Each row of a before or after table is a point. The points were changed in one or more steps. Then noise was added and the rows were shuffled. The steps act on columns, c1 being the first. What was done? A step turns or swaps two columns, mirrors them in a line or flattens them onto one, adds a multiple of one to another, or multiplies or shifts one. Angles are multiples of 10 degrees, from the lower column toward the higher: turns from -170 to 170, lines from 10 to 170 but not 90. Use the fewest steps. Two steps may share a column if one is a turn and the other turns, adds or multiplies; they go together, in the order done. Otherwise the lowest column goes first.
(in the rows, 128 means zero)

Before:
[[144 185]
 [131  96]
 [ 90 110]
 [153 116]
 [ 94  94]
 [128 120]
 [132 106]
 [160 126]
 [147 115]
 [142 182]
 [114 145]
 [153 142]
 [144  88]
 [162 119]]
After:
[[148 113]
 [155  90]
 [126 101]
 [177 135]
 [119 100]
 [132 105]
 [ 71 141]
 [167 154]
 [ 76 144]
 [153 115]
 [104 110]
 [121 150]
 [114 101]
 [135 130]]
Steps: mirror c1 and c2 in the line at 120 degrees

Before:
[[139 109 107 124 113 128]
 [121 137 101 136 153 148]
 [152 143 176 138 152 123]
 [104 168 112 133 142 152]
 [101 124 120 137 154 139]
 [120 126 137 126 107 145]
 [149 116 127 115 130 152]
 [123 123 101 142 145 129]
 [112 132 123 112 135 143]
 [134 116 108 114 134 119]
 [148 115 151 131 122  74]]
After (11 x 6):
[[113 125 150 144 163 124]
 [118 113 184  73  86 129]
 [161 124 111 141 173 141]
 [145 122  61 128 124 141]
 [153 136  62 149 120 132]
 [140 143 249 120  51 139]
 [108 109  75 130 114 125]
 [137 134 116 142 158 113]
 [149 169  84 152 172 135]
 [123 116 126 151  78 114]
 [131 117  78 119 108 114]]
Steps: turn c1 and c5 by -110 degrees; multiply c5 by 2.5; multiply c3 by 2.5; swap c4 and c6

Before (10 x 11):
[[131 138 170 142 118 128  64 122 106 161 133]
 [119 130 129 127 115 137 137 181 142 158 137]
 [129 119 134 106 108 117 120 165 144 127 105]
 [143 109 118 128 107 152 124 186 134 110 137]
 [127 144 164 178 101 104  97 115 116 141 126]
 [138 132 162 149 131 100 103 148  85 146 127]
 [119 164 139 134 100 116  90 124  83 146 133]
 [136 101 123  84 112 153 163 149 129 137 152]
 [176 109 104  97  99 153 152 160 121 164 127]
 [177 148 120  89 129 151 151 146 132 142 146]]
After, 10 rows:
[[133 143 118 117 108 137 105  70 117 100 129]
 [135 133 135 143 108 109 126  88 110 117 128]
 [151 148 105 152 101 181 140  91 128 150 129]
 [163 117 165  81 102  65 107 149 144 127 128]
 [120 121 129 120 114 147 133  75 115 151 128]
 [167 107 120 163 129 177 140 104 132 143 128]
 [132 153 123 168 112 197 154  99 118 130 129]
 [172 140 163 103 131  71 118 111 171 148 128]
 [173 126 171 114 120  29  46 136 152 156 128]
 [130 110 138 123 100  62  89 133 183 131 127]]
Steps: add 1 times c3 to c1; turn c2 and c9 by 160 degrees; turn c4 and c8 by 170 degrees; add 0.5 times c5 to c10; multiply c7 by 2; turn c6 and c7 by -50 degrees; multiply c11 by 0

Before (13 x 14):
[[114  93  98  83 164 114 137 176 116 128 138 139 113 140]
 [ 86 117 128 129 168  94 139 144 114 149 120  91 112  93]
 [ 83 145 142 201 163 162 117 154 165 130 107 117 123 168]
 [103 104 156 116 197 113 179 113 112 116 139 157 125 144]
 [100 131 113 102 109 113  98 138 122 182  90 161 145 116]
 [138 101 149 122 141 160 131 107 141 117 125 134 114  92]
 [111 157 163 118  88 133 132 128 151  92 106 155 123 129]
 [ 73 124 160 135 110 128 159 153 125 108 108 148 174 161]
 [ 98 129 153 121 115 164 158 134  83 108 134 170 106 158]
 [127 108 123 114 166 132 117 126 147 134  78  90 113 131]
 [ 88 133 112 111  93 142 126 115 140 120 137 142 121 176]
 [129 154 119 147 113 157 155 124 129  75 108 172 142 108]
 [121 153 116  95 118 156 144 175 108 134 160 120 126 180]]
After (13 x 14):
[[126 107  59 160 111 142 104 132 127  72 152 171 151 149]
 [ 87 119  69  93 168 134  91 175 132 149 117  87 122 131]
 [103 143  97 111 198 119 134 172 148 114 104 155 130 180]
 [ 72 107 100 131 109 138 157 191 120 108 128 148 184 163]
 [127  77  61 130 165 113 136 140 110 135 110  91 118 119]
 [114 108 103 130  86 117 132 165 112  92 158 157 134 134]
 [103  89  49 107 107 106 122 158 126 185 129 165 156  97]
 [ 89 135  50 138  94 109 176 204 123 119 133 144 131 132]
 [ 85 104  82 175 165 196 170 192  80 128 145 117 137 121]
 [115 141  37 106 165  88 139  98 115 132  90 139 123 138]
 [ 94 134  91 160 119 116 151 148 169 109 127 170 115 164]
 [138 126  89 160 142 116  92 136 127 115 103 133 123 124]
 [123 156  55 150 116  87 178  87 120 133 155 122 138 155]]
Steps: turn c8 and c9 by -150 degrees; add -1.5 times c1 to c8; swap c2 and c11; shift c3 by -60; mirror c4 and c6 in the line at 40 degrees; mirror c7 and c14 in the line at 50 degrees; shift c13 by 10

Before, 9 rows:
[[114 136 134 163 168  90 110 112 106  80 128  85 114 115 147 133 133  94
  112 109 149 138 140 137]
 [ 69 151 154 116 165  88 104  96 133  93 198  97 112  92 167 122 186  84
   95 109 143 160 125 154]
 [134  86 102 127 105 141 185 121 151 142 106 128 128 168 108 141 126 158
  120 162 102 136 153 121]
 [100 131 118 127 157 140 130 117 127 125 139  83  86 109 132 140 145 137
  108 105 147 129 142 100]
 [126  81 156  78 132 168  87 160 176 135 126 158 171 165  94 119 116 173
  129 138 146 158 136 149]
 [105 100 185  60 109 122 101 180 164 166 134 158 166 143  80 138 104 136
  154 131 117 132 161 151]
 [108 103  94 128 134 136 125 157 148 131  91 131 149 136 103 151 137 152
  148 159 116 106 113 140]
 [ 59 120 124 163 139 117 115  89 141 107 138  98 117 105 155 162 150 121
   93 101 129 144 176 116]
 [129  96 111 130 111 156 134 122 155 139 121 121 137 130 111 164 107 111
  101 143 105 129 117 109]]
After:
[[133  95 109 134 109 154 134 131 155 134 121 120 117 136 112 167 100 114
  101 141 113 132 113 108]
 [ 98 133 118 124 158 142 129 111 126 127 138  80 165 108 133 138 150 138
  105 107 136 106 151 102]
 [103  91 187  60 112 123 101 182 167 136 137 157  94 143  78 137 103 136
  150 131 126 145 182 150]
 [ 68 156 152 117 165  87 107 103 132 125 201  96 143  89 165 124 188  82
   99 108 122  81 126 156]
 [135  82 102 124 108 136 187 135 151 134 102 131 119 169 104 138 120 157
  118 161 105 126 169 124]
 [110 143 136 165 166  86 110  99 107 130 128  83 131 116 143 133 139  94
  111 106 146 111 147 141]
 [107 102  95 126 137 140 123 163 148 134  93 132 115 135 103 150 137 156
  151 156 113 162 106 141]
 [ 58 122 127 163 141 121 114  96 142 127 141  98 136 101 156 162 147 119
   92 101 124 107 207 117]
 [128  83 156  77 136 166  90 143 173 136 127 162  75 166  98 120 123 177
  131 139 151 123 139 151]]
Steps: flatten c2 and c10 onto the line at 170 degrees; turn c17 and c21 by -20 degrees; add -0.7 times c21 to c8; add -0.3 times c11 to c13; turn c13 and c22 by 150 degrees; multiply c23 by 1.6

Before (9 x 64):
[[125 142  96 106 139 134 179 107 137 124 108 102 118 135 107 143 115 125
  170 171 160 126 134  86 149  94 156 164 150  88 139 107 136 126 165 123
  115 134 134 158 142 107 127 170 136 144 111 140 140 133 150  88 137  79
  112 103 176 105 128 109 127 124 137 120]
 [178 125 136 121 144 173 149 138 127 116 111 174 173 181  97  97 101 143
  185 110  84 136 131 123 108 109 108 123 118 161 132 115 125 138 147  93
  120 102 142  81 139 112 101 102 173 117 154 154 128 106 114  86 119 187
  130 121 113 142 176 117 152 163 154 123]
 [ 98 115 127 149 128 134 127 122  87  96 136 120 131 131  96  63 109  90
  151  96  97  79  68 136 134 143 134  68  82  78 174 136 155 172 142 127
   98 137 128 120 109 172 123 156 114  93 194 147 137  65 136 138 142 165
  141 111 118 132 115 129 124 129 147 136]
 [156 182  82 131 164 155 129 129 110 147 131  94 105 128  89 118 140 127
  154 169 136 145 101  76 127  89  94 123  96 113 135 141 133 119  96 126
  137 109 155 106  99 128 149 109 142 143 116 146 152 163 155 119 202  91
  143  96  87  98 177 140 159 164 181 105]
 [100 141  93 117 152 103 147 130 155 140 159  76 124 147  78 103 124 122
  189  96 132 142 122 152  88 111  87 125 147 153 120 167 127 119 135 122
  139 159 158 130 138 131  98 161 157 128 172 161 135 148  92 121 121 140
  118 103  91  72 140 114 149 115 123 154]
 [155 150 151 117 156 101 161 119 157 149 103 135 133 144  92 117 144 150
  112 108 129  94  94 152 137 136 140  83 105 145 134 150 137 168 117 157
  111 120 141 131 118 124 132 179 117 124  94 148 110 103 133 144  96 105
  102 141 102 128 165 147 180 161 117 121]
 [134 137 148  78 128  97 123 132 108  95 122 166 134 187 138 130 170 142
   77 128 142 160 143 129 135 118 105 129  94 122 161 136 199 155 140 112
  109 102 176 153  90 104 123  97 130 117 181 132 119 128 114 139 105 158
   91 154 101 126 122 148 173 112 126 121]
 [125 157 114 147 128 117 157 131 134 129 124 139  71 157 151 150  93 117
   83 156 114 111 140 143 104 118 117 105 107 144 100 110 118 183  93 118
  123 117 114 100 130 131 114 126 131 145 134 124 111 163 124 164 136 187
  137  86 107 147 116 137 157 104 154 111]
 [163 149  63 166 120 170 127 107 108 129 107 149 112 140 155 127 137 168
  140 129 186 148  96 109 116 136 116 134  76  94  61 132 119 129 138 136
   74 171 127 120 126 110  86 127  64 105 100 125 105 124 115 126 160 101
  145 176 136 133 130 143 137 164 169 107]]
After, 9 rows:
[[170 138  95 106 108 136 176 109 169 121 108  97 116 134 114 141 117 127
  167 172 155 124 138  85 147  89 152 162 149 128 142 103 147 127 159 118
  109 130 134 158 124  80 124 168 138 142 109 137 141 131 151  81 135  79
  112 109 174 113 128 107 119 113 134 114]
 [123 137 150  78 152  95 120 139 128  92 122 170 136 190 141 131 170 144
   73 125 142 162 147 131 134 120 104 128  97 111 164 131 201 159 137 113
  115 102 179 154 157  81 125 100 134 114 183 129 118 127 111 140 103 156
   94 157  97 118 127 150 197 114 121 122]
 [170 178  77 130 115 159 131 130 139 144 131  93 105 130  89 116 137 127
  155 165 128 141 102  76 125  87  96 125  92 110 133 146 125 125 100 122
  139 107 149 104 168 128 145 110 142 143 113 148 153 162 156 120 198  95
  147  96  84 130 178 142 189 129 182 106]
 [219 119 134 124 115 174 152 136  90 114 113 172 173 181  95 104 100 135
  184 108  80 138 132 125 106 110 110 124 117 135 134 114 124 136 145  94
  118 107 147  84 131  97  98 104 178 120 161 150 128 104 111  78 122 188
  136 117 114 150 173 123 152 150 153 122]
 [136 152 148 119 114 102 163 119 113 152 106 136 130 149  92 117 141 151
  111 112 128  92  98 152 142 139 143  81 103 160 137 146 139 174 117 158
  108 118 144 127 157 121 135 174 112 130  93 146 109 105 131 141  98 107
  109 145 106 141 167 143 194 145 112 119]
 [162 156  62 164 140 172 125 108 159 127 106 152 110 143 154 128 136 163
  139 128 182 149  96 108 116 135 119 133  71  99  62 132 122 130 136 131
   66 166 127 117 125  94  84 134  61 103 102 125 103 119 118 122 161 103
  145 175 136 146 128 142 138 152 166 103]
 [ 93 156 113 141 128 118 160 129 117 133 128 140  73 157 149 152  92 122
   84 153 114 110 143 142 103 123 119 101 110 137 102 109 118 185  94 115
  124 116 112  98 132 139 112 125 130 148 137 123 114 162 129 160 140 190
  137  89 113 127 115 131 160 118 148 112]
 [111 143  92 121 102 104 143 132 105 140 155  82 126 149  79  98 120 121
  187  91 130 142 121 153  90 113  82 128 143 158 123 171 124 124 135 130
  141 159 159 132 139 136  91 165 158 131 175 162 138 144  96 124 118 137
  118 103  84  96 143 114 154  95 124 149]
 [ 92 113 129 144 142 137 126 121 168  93 134 115 138 132  97  63 102  92
  157  95  96  79  69 140 133 146 138  67  80  78 174 136 157 178 140 121
   96 133 129 123 140 221 122 161 113  89 194 141 136  66 140 136 147 163
  136 111 119 131 119 132 126 133 143 132]]
Steps: add -1 times c52 to c1; turn c5 and c41 by 140 degrees; add 0.7 times c41 to c61; turn c9 and c30 by 80 degrees; multiply c42 by 2; flatten c58 and c62 onto the line at 50 degrees

Before (8 x 64):
[[136 154 105 161 127 140  88  95  97 114 130 133 139 134 167 146 110 132
  110 137 129 123 164 111 157 138 123 142 125 118 125 102 138 131 133 137
  138 147 134 115  96 132 142 157 145 147 133 104 147 114 127 167 134 117
  138 136 131 117 122 137 107 135 113 106]
 [144 127 121 127 139  95 137 169  61 157 131 129 114 113 135  80 137 153
  144 126 126 150 121 160 144 142 169 138 121 172 153 103 164 131 135 126
  131 130 142 144 151 126 159  99 129  90 135 151 125 176 134  90 162 129
  106  94 152 123 142 129 131 145 143 129]
 [125 145 116 129 133 161 105 124 116 106 126 155 121 119 152 172 122 108
  129 128 119 113 126 114 167 126 102 128 143 124 114 131 122 142 108  95
  152 164 127 101 109  93 137 140 127 119 154 125 114 112  90 166 126 128
  127 144 111 109 119 156 117 132 132 119]
 [125 142 107 132 126 143 105 126  80  96 145 109 125 143 132 159 109 129
  121 152 125 102 129 158 133 126 110 113 136 143 124 148 129 134 103 114
  108 155 139 127 123 109 157 165 112 112 122 110 149 122 112 145 112 137
  140 136 123 127 127 143 117 128 100  93]
 [145 126 148 181 123  99 111 152 170 133 136 140 161 111 103 113 150  91
  155 182 126 147 120 144  71 142  93 110  99 118 118 142 121 130 103 122
  123 125 167 141 129 159  82 100 125  94 132  66 128 120 129 113 119 155
  148 112 149 173 153 117 172 150 178 110]
 [119 152 125 139 117 143 139  98 130 118 138 126 127 142 159 155  88 106
  143 102 121 114 147 149 156 112 100 153 118 117 106 108 161 143 140 113
  131 129 130 110 103 114 138 172 130 114 142 105 150 131  97 170 124 116
  113 143 121 137 115 165 125 124 127 117]
 [123 126 152 167 128  94 108 147 125 164 128 166 160  97  97 154 137 116
  150 178 120 148 127 148  83 134 101 118 127 139  89 157 143 127 108 128
  118 108 172 153 121 153  72  81 152 123 127  79 147 145 121  97 140 154
  149 151 122 163 160 142 173 142 163 128]
 [153 132 118 140 126 124 136 167  62 170 116 127 119  91 133  97 191 154
  119 136 145 167  99 144 157 131 156 137  99 203 151 102 165 133 150 132
  129 138 113 151 141 116 151 105 123 106 128 131 112 151 183  83 156 108
   97 112 135 149 154 131 119 124 125 117]]
After (8 x 64):
[[119 152 112 139 117 145 161  98 130 117 148 126 142 142  99 155  87 106
  143 103 121 115 147 114 156 111 100 154 119 104 106 109 160 143 140 113
  131 129 130 110 117 114 138 169 129 113 142 106 150 131  97 170 124 116
  125 143 121 137 116 164 125 124 128 117]
 [145 126 133 181 123  96  77 152 170 133 144 141 150 111  43 113 151  92
  155 182 126 147 119 103  72 142  94 110  98 129 119 142 121 131 102 122
  123 125 167 141 118 159  82  89 125  94 131  66 128 120 128 113 119 155
  133 112 149 173 153 116 173 150 178 110]
 [123 126 134 167 127  91  68 147 125 164 128 166 142  98  36 155 137 115
  150 178 120 147 127  98  83 134 101 117 128 121  89 157 142 127 108 128
  118 108 172 153 139 153  72  74 152 123 127  79 146 145 121  97 140 154
  134 152 122 164 160 142 173 142 163 129]
 [153 132 110 140 125 129 151 167  62 170 104 128 111  91  73  97 191 154
  120 137 145 167  99 122 157 132 156 137 100 140 151 102 164 132 150 132
  129 138 113 151 204 116 151 110 123 105 129 132 111 151 183  83 156 108
  128 112 136 149 154 131 119 124 124 118]
 [144 128 102 126 139  99 155 170  61 157 134 129 105 113  75  80 137 153
  143 126 126 150 121 107 144 142 170 138 122 151 153 103 164 130 135 126
  131 131 142 144 172 126 159 106 128  89 135 151 125 177 134  90 162 129
  133  94 153 123 142 129 131 146 143 129]
 [126 145 128 130 133 159  59 124 116 106 124 154 125 119  92 172 122 108
  129 128 118 113 126 146 167 126 102 126 143 109 114 131 123 142 107  96
  152 164 126 101 124  92 138 141 127 119 155 126 114 113  91 167 126 128
  122 144 111 110 119 156 117 131 132 119]
 [135 154 122 161 127 137   8  95  97 114 132 133 148 134 107 146 110 132
  110 137 129 123 164 156 157 138 123 142 125  95 126 103 139 130 133 137
  139 147 134 115 118 132 142 152 145 147 133 104 147 114 127 167 134 117
  127 136 131 118 122 137 107 135 113 106]
 [124 142  93 132 126 140  58 126  80  97 162 109 137 142  72 158 109 129
  121 152 124 102 129 119 132 126 109 113 136 124 124 148 129 134 103 114
  109 155 140 127 143 109 158 164 112 112 122 110 149 122 113 146 112 137
  126 135 123 127 128 143 117 128 100  94]]
Steps: mirror c3 and c24 in the line at 160 degrees; flatten c6 and c55 onto the line at 170 degrees; multiply c7 by 3; multiply c11 by 2; turn c13 and c44 by -20 degrees; shift c15 by -60; swap c30 and c41

Before:
[[138 147 140 162 116 175 114 123 141 135 123 158 131 125  99  76 157 154
  114 116 155 173 149 128 145 171 140 140 119 133 118 120 142 113 113 122
   93 133 131 128 115 129 134 140 100 122 144 119 150  88  98  78 111 146
  118  97 104  78 101 113  93 148 109 131]
 [128 109 151 137 128 121 132 108 109 117 160 138  91 130 172 163 112 116
  166 115 101  80 139  92 157 100 139 138 108 136 161  94 116 120 162 107
  121 145 146 132 116 157 162 135 131 131 140 143 129 135 117 168 141  88
  142  75 151 154 173  94 174 136 121 121]
 [139 114 117 133 119 147 125 122 146 150 139 146 141 127 124 144 136 106
  154 102  50  97 129 103 149  96 159 116  83 132 143  97 122 158 165 113
  127 136  96 171 122 131 123 112 126 118 139 124  88 125 164 132 131 117
  123 101 150 179 199 174 161 102 138 129]
 [151 147  95 119 110 148 150 126 153 143 145 141 130 132 122 144 120  74
  123 130  85  82 118 134 152 107 121 135 100 115 123 116 108 130 152 176
  100  98 132 142 135 116 133 128 123 132 106 128 136 166 150 154 138 123
  104 141 136 168 121 126 151 118 132  84]
 [122 176 150 156 144 192 120 186 108 120 112 125  97 128 107 108 102 140
   77 155 118 168  86 154 157 175 103 110  94 169 140  97  74 184  42 141
  172 186 143 120 148 117 177 127 149 141 112 113 205 125  84  83 149 166
  120  97 154 174 173 160 137 108 130  83]
 [126 146 118 153 159 187 139 152  98 139 114 136 104 109 115 107 109 118
   67 177 135 161 103 107 132 143 134 111  78 121 192 120 108 171  47 146
  185 144 142 139 122 104 136 130 124 121 105 108 195  97 113  51 176 158
  103  44 144 150 115 145 120  82 142  99]
 [131 173 137 136 113 152 154 110 128 116 102 166 113 114 109 106 146 168
  145 147 133 182  86 157 144 157 124 141  96 152 146 142 136 104  92 146
  120 176 140 141  99 128 119 142  99 120 132 106 158 108  68  93 100 122
  127 151  99  90 110 127 118 135  87 153]
 [136 147 107 134 132 147  99 163 138 102 131 167  93 123 143 173  97 132
  150 132 102  82 125 107 160 110 128 122 127 142 152 135 121 126 157 131
  109 115 114 144 112 125 136 113 102 118 151 139 108 134 134 121 131 103
  127  95 154 154 140 147 159 124 128 118]
 [151 106 109 112 126 147 142 143 146 114 131 153 142 119 132 178 124 113
  154 139  50  90 176  97 143  73 108 123 136 118 168 101 104 128 148 131
  148 122 103 160 168 155 132  90 116 107 130 128 114 136 106 137 129 112
  147 111 156 171 172 145 140 124 146  87]
 [141 189 138 131 161 204 137 126 112 131 129 146 150 100  84  87 151 176
  119 137 135 165  75 140 125 137 114 118 118 117 149 129 140  93  82 127
   79 163  80 151  93 117 124 150 128 112 141 138 133 119  94 115 110 148
  125  93 121  86 117 102 123 131 112 137]
 [116 129 101 123 115 161 136 138 153 123 162 166 122 116 132 145 110 149
  130 130  86  91 123 115 145  78 167 123 129 122 169 110 108 150 169 109
  137 131  92 132 137 125 117 105 166 103 113 144 112 142 149 137 148 115
   76 103 122 167 143  96 129 130 122 107]
 [108 180 165 128 117 142 121 154 144 136  87 160 150  84  75 105 150 137
  125 111 191 196  56 147 133 151 128 131  64 118 121 108 169 113  84 124
  106 142 129 127 101 159 139 169 120 131 144 130 159 127  96  92  87 154
  142 116 103 100  99 129 108 162  92 147]]
After:
[[161 178 160 129 115 141 122 156 146 135  88 160 108  85  76 162 150 137
  126 115 190 196  95 151 128 150 127 130  66 117 122 110 170 111  82 121
  106 117 128 128  96 159 139 171 122 128 142 132 109 126  98  92 109 158
  145  85 103  97  97 129 108 214  93  93]
 [ 99 111 120 133 118 145 123 124 144 150 141 147 115 127 125 112 137 106
  150 101  50  93 113  99 146  98 158 117  79 133 146  96 121 157 166 115
  129 122  96 172 122 135 123 115 125 120 141 123 158 122 167 135 124 118
  123 110 150 180 199 175 162  63 137 129]
 [100 103 109 113 127 147 142 142 145 117 133 151 126 121 133  85 124 111
  157 137  50  93 142  97 140  73 108 125 137 116 169  98 104 129 148 133
  147 112 100 162 166 158 132  95 114 102 129 129 128 138 105 138  97 112
  149 144 157 172 172 149 139 119 145 167]
 [141 174 139 131 113 155 152 109 129 112 101 165  95 113 112 153 147 166
  146 147 131 178 122 160 144 154 129 143  97 154 146 141 139 104  97 144
  118 165 140 142  97 127 119 144 101 121 130 106  99 110  68  96 117 121
  125 123  98  88 109 124 120 147  86  93]
 [162 144 115 150 157 189 139 153 100 138 116 140 124 113 118 136 108 120
   64 175 138 158  77 105 135 141 136 113  78 120 190 122 107 170  48 145
  187 157 142 139 120 101 136 128 124 118 106 111  74  95 114  50 167 158
  102  63 146 147 113 145 119  12 142 172]
 [171 175 148 157 143 195 119 186 105 118 110 126  93 127 108 145 101 141
   78 155 116 172  92 152 156 171 100 107  94 168 144  94  77 188  39 144
  170 182 143 120 149 114 179 127 148 145 112 113  65 123  85  82 144 167
  118  85 151 175 173 160 141  79 132 175]
 [122 190 137 130 160 201 137 126 111 133 130 145  86 100  84 168 153 177
  118 135 136 164  90 140 126 139 113 122 116 116 144 127 144  91  80 129
   77 126  78 150  97 116 123 150 128 113 142 138 115 117  95 113 126 150
  122  81 120  85 117 102 123 132 113 117]
 [129 147 140 161 112 175 113 123 137 132 122 162 120 126  98 182 160 154
  111 115 157 173 120 127 149 172 144 138 117 130 119 117 146 111 115 122
   90 128 131 125 111 129 133 140  98 122 141 118 108  87  97  82 130 145
  120 122 102  81 100 116  93 176 111 119]
 [130 126 102 125 112 163 135 136 153 125 159 167 125 116 130 110 112 148
  130 130  84  90 111 113 146  79 168 125 131 120 172 108 108 150 169 109
  138 134  91 132 139 130 120 103 168 104 114 145 147 142 149 137 135 113
   72 110 124 164 140  93 128 134 124 156]
 [113 148 111 133 133 146 100 164 135 101 130 169 157 119 141  85 102 129
  150 135 102  81 112 108 162 108 128 122 126 138 153 137 124 128 158 132
  110 149 116 144 117 124 136 115 101 117 149 139 138 132 135 121 113 101
  129 109 154 151 141 149 159 119 127 139]
 [129 105 150 134 132 124 132 104 109 118 159 135 133 130 174  93 110 114
  168 117 101  82 107  91 154  96 136 138 108 139 159  95 116 123 164 103
  125 169 145 137 116 159 161 135 128 133 141 144 132 137 118 168 124  90
  142 102 154 152 172  95 177 144 126 138]
 [106 148  97 121 110 146 148 128 151 142 144 143 151 131 124 114 119  74
  121 129  87  81 129 135 151 108 121 139 101 114 123 114 111 128 154 177
  102 110 133 144 137 118 133 128 122 132 103 128 110 167 152 154 119 122
  105 131 136 168 121 128 148 102 132 175]]
Steps: turn c1 and c49 by -150 degrees; mirror c13 and c38 in the line at 120 degrees; turn c53 and c64 by 160 degrees; turn c16 and c53 by -160 degrees; flatten c23 and c56 onto the line at 50 degrees; multiply c62 by 2.5
